Every row gives one point. Each table stands for the endless flat space through its points: a line for two points, a plane for three, and so on. Write the one point that lies in both, or say that there is none.

First (2 x 3):
[[ 6 26 12]
 [14 -2 24]]
Second:
[[19  4 21]
 [-9  8 21]]
They share: [12  5 21]

First:
[[ 15  -9 -25 -15 -18   7 -33   3]
 [  0 -24 -30 -25 -23  22  -3  38]]
Second, 3 rows:
[[-20 -26 -14 -36  -1 -12 -10  10]
 [-15 -21  -7 -39 -18   1  -3  21]
 [ -7 -17  -7 -37 -30  13  -1  29]]
They share: [  6 -18 -28 -21 -21  16 -15  24]

First (2 x 11):
[[  3   7  17 -29  21  -2  12   1 -18  17  -6]
 [-22   7  22   6  26 -37  17   6  17  12  -6]]
Second:
[[-22  22  52 -33  35   8 -13  27   5   0  15]
 [ -1   7  34 -15  41 -10  -4   9  17   0   6]
 [ 28  -9  -2 -24  24 -37  29   0 -17  30 -30]
 [ 34  -9  13 -24  42 -31  11   6   4  15 -18]]
They share: [ -7   7  19 -15  23 -16  14   3  -4  15  -6]

First, 2 rows:
[[ 24  -9 -16  10 -16 -20   0  28 -16 -25 -13 -10   0 -25   4 -26 -13   4]
 [ 21   9 -13  25 -37 -35   6  10 -22 -16 -34 -13   3 -19  22 -17 -34  22]]
Second, 5 rows:
[[ -2 -31 -22  17 -55   2 -13  52  13 -16  -6   8 -18 -47  33 -40   1  -1]
 [ 25   7  -3   4 -38 -36  22  32 -25  -3 -10 -37   4 -25   5 -19 -16  25]
 [ 35  14  -8  28  11 -36  -5  -2 -26 -49 -31   5   0  -1   6 -14 -47   9]
 [ 29  -8 -28  36  13 -18 -29  -2 -14 -61 -41  31  -2  -9  14 -26 -39  -9]
 [ 40  17 -16  12   9 -41  15 -11 -45 -25 -32 -27  20  -5 -12  -4 -33  12]]
They share: [ 23  -3 -15  15 -23 -25   2  22 -18 -22 -20 -11   1 -23  10 -23 -20  10]

First (5 x 24):
[[ 32 -21  -9  25 -26  22  17 -17  -5  42   0 -25 -27  42  22  14  33  50
   29  43 -25  45 -25 -10]
 [ 10 -36  -4   2 -32   8   8  24   3  43  19 -19  -7  12   9  27  18  13
  -18  25 -29  12  16   0]
 [ 40 -21  30   5 -28   2  17  10  -9  38  26 -27 -37  25 -16  30   4  23
    6  14 -22  12  14  -7]
 [  8   7 -32 -13 -14  31  28   2 -28   5  16 -18  17  12  17  -7  32  39
    8  36 -11  27  24 -55]
 [ 31 -15   1  12 -23  16  21  -5 -12  33  14 -25 -25  30   7  15  20  39
   18  29 -22  30  -3 -18]]
Second (4 x 24):
[[ 30 -14 -27 -12 -27  12  25  -5 -18  18  19 -49  -4  -6 -11   8  -1  23
    2  38 -20  13  22 -11]
 [ 28 -20 -23  -6 -27  10  27  11 -14  34  29 -23  -2  -4  -3   6  -3  27
   -2  16 -28   7  10 -13]
 [ 34 -12 -38 -17 -37  10  32  13 -12  59  47   1  12  -7  -9  11  -1  19
  -17   5 -38 -17 -11 -23]
 [ 31 -10 -31 -15 -32  12  25  -1 -16  32  27 -34   0  -4 -11  13   3  18
   -7  30 -24   3  10 -17]]
They share: no point
